Every row gives one point. Each copy is the shape, with its points in the same order, turned, moved and blurred by noise. Is it also mirrored, or only turned?

Shape, 6 rows:
[[ -2.5 -22.9]
 [ -7.7   4.2]
 [-13.5   7.3]
 [ 38.4 -20.7]
 [  0.6 -16.7]
 [ 17.0   2.7]]
Copy 1:
[[ 19.5 -13.8]
 [ -4.8  -1.5]
 [-10.9  -4.1]
 [ 42.1  20.7]
 [ 16.4  -7.2]
 [ 10.5  17.4]]
Copy 1 is: only turned
Copy 2 (6 x 2):
[[-16.2  15.2]
 [ -0.3  -5.7]
 [ -4.0 -14.9]
 [ 15.9  41.7]
 [-11.1  12.3]
 [ 17.0  10.9]]
Copy 2 is: mirrored
Copy 3:
[[ 17.2 -25.4]
 [ -8.3 -13.6]
 [-13.6 -16.9]
 [ 38.7   9.4]
 [ 13.8 -19.6]
 [  7.2   5.3]]
Copy 3 is: only turned
Copy 4:
[[-22.0   8.6]
 [ -7.5 -14.5]
 [-11.8 -21.0]
 [ 12.0  33.4]
 [-17.8   7.2]
 [  8.8   2.5]]
Copy 4 is: mirrored

Shape:
[[ 32.9 -23.5  17.4]
 [-17.1  11.7  -2.7]
 [ -5.1  15.7  -0.1]
 [ -1.9   1.8 -10.8]
 [-16.5  16.3  -8.2]
 [-13.7 -29.7 -11.4]
 [-27.2  15.6  19.4]
 [ 32.4  -3.6   7.1]
 [ -2.4  20.7   2.9]]
Copy 1 (9 x 3):
[[ -1.4   0.0  48.0]
 [  0.7   0.0 -16.0]
 [  7.8  -2.1 -10.8]
 [ -1.9 -11.4  -1.5]
 [ -0.6  -8.5 -20.9]
 [-36.6  -6.9   5.6]
 [  2.0  27.5 -19.5]
 [ 12.8 -12.9  37.1]
 [ 20.6  -6.5 -10.6]]
Copy 1 is: only turned
Copy 2 (9 x 3):
[[-11.1 -37.3 -24.6]
 [ 11.6   8.2  12.0]
 [ 13.1   9.8  -1.0]
 [ -1.0   6.0   1.8]
 [ 12.0  18.3   9.7]
 [-20.1 -19.3  23.1]
 [ 32.2   1.4  16.1]
 [ -8.9 -16.4 -29.7]
 [ 15.6   9.9  -5.6]]
Copy 2 is: only turned
Copy 3 (9 x 3):
[[-20.8  31.7 -18.4]
 [  7.6 -17.8  17.8]
 [ -2.1 -19.5   1.0]
 [-13.7  -5.6  10.7]
 [  0.7 -21.2  15.7]
 [ -3.7  19.7  29.7]
 [ 28.1 -19.7   3.2]
 [-25.1   9.9 -24.0]
 [ -4.4 -21.3  -0.7]]
Copy 3 is: mirrored

Shape:
[[ 14.3  13.5 -16.5  14.5  -9.0  11.1]
 [-15.0   1.2  24.2 -31.1  -2.8 -18.1]
 [  5.1   3.2  27.5   8.9   4.5   3.8]
 [ 11.1 -11.6   7.9 -51.8   5.1  38.7]
 [  1.9  -7.0  26.8 -18.4 -12.2 -22.2]
 [-20.2  -5.1  19.7   3.0   0.4 -19.7]
 [ 17.0   2.5 -15.1  -4.0   1.4 -19.6]
 [  5.4   4.2   4.3  -4.1 -46.4   8.6]
 [ -3.0  -3.4   9.8  10.0   3.2 -24.1]
 [ 15.1   6.0  10.5  -3.3   3.1  -8.1]
 [-23.2  21.1  17.5   1.5   2.9 -23.4]]
Copy 1:
[[-27.4  17.6  -5.9   2.7  -4.4  -8.0]
 [ 35.2  -9.9  17.4   1.4  10.5 -13.1]
 [ 11.8  22.5   8.0 -21.0  -7.0  -8.3]
 [ 10.7  -3.1  21.9   9.7  10.7  50.1]
 [ 25.2 -15.7   8.3 -18.7  13.1 -14.9]
 [ 32.9   5.8  -5.0  -5.5  -1.1 -24.5]
 [ -9.1 -14.8  -5.6   3.4 -13.2 -15.1]
 [-13.7   9.3  -1.1  -5.9  39.2  -9.3]
 [ 16.5   1.5  -8.8 -10.3 -12.4 -27.0]
 [  0.0  -0.7  10.2 -10.3 -10.2  -8.7]
 [ 26.1  12.0  12.0   6.1  -2.9 -37.4]]
Copy 1 is: mirrored
Copy 2:
[[ -5.1 -10.6  -7.3  21.2   4.7 -35.3]
 [  9.3 -24.1  -0.8 -22.1   6.9  21.2]
 [  8.2   0.4   3.5  19.8  11.1   8.6]
 [  3.7  21.5  -0.6 -42.7  35.8 -16.4]
 [ 28.5 -22.9  -2.4  -8.4   7.1  14.5]
 [  7.7 -19.1   8.5   3.1 -14.2  18.7]
 [ 10.5 -34.0  11.5   4.9   6.9 -26.9]
 [ 18.5  -8.3 -40.4   1.3  -4.4 -18.4]
 [ 11.8 -25.1  13.8  13.9  -7.3   3.6]
 [ 11.0 -18.1   5.8   9.9  16.8  -6.5]
 [-10.1 -33.4   0.6   9.1  -5.7  21.9]]
Copy 2 is: mirrored
Copy 3 (11 x 6):
[[  5.7   5.3   1.0  -6.1 -28.5   6.6]
 [ 20.1   5.1 -23.3   6.9  24.8 -33.8]
 [ -3.2 -14.0 -23.4  -2.8  -4.3 -15.4]
 [ 32.8 -38.7  -0.8  49.1  -5.6 -29.4]
 [  6.9   9.5 -33.8  15.9  10.9 -30.4]
 [ -5.1   5.2 -21.9  -8.2  28.5 -18.4]
 [ 25.8  21.9 -17.2   3.7  -2.6   8.2]
 [ -9.6  18.4  -0.4  20.8 -22.5 -30.8]
 [  0.2  10.6 -26.5  -8.9  15.4  -2.1]
 [ 15.7   3.6 -23.8  -0.7  -5.6  -8.9]
 [  8.2  11.8 -17.4 -28.1  20.0 -28.9]]
Copy 3 is: mirrored
Copy 4:
[[  3.3   2.6  -2.1 -11.9  11.8  25.2]
 [ -7.8  -7.5 -11.5  -3.1 -28.0 -28.2]
 [-14.4 -26.1 -16.7   1.1  12.9  -3.4]
 [-47.3  24.8 -16.2 -38.0  -6.4 -20.3]
 [  4.5  -5.8 -18.5   8.6 -11.4 -29.8]
 [  2.2 -20.3   9.0  10.6  -2.3 -19.6]
 [ -0.4  17.5  -0.7  15.2   1.6  11.9]
 [ 25.3   0.9 -21.7 -33.0   5.3  -1.7]
 [  4.3 -14.5   2.2  19.6   6.6  -8.4]
 [ -7.5  -6.0 -15.3   6.6   2.4   3.7]
 [  6.9 -33.0   4.8  12.9 -17.9  -5.2]]
Copy 4 is: mirrored
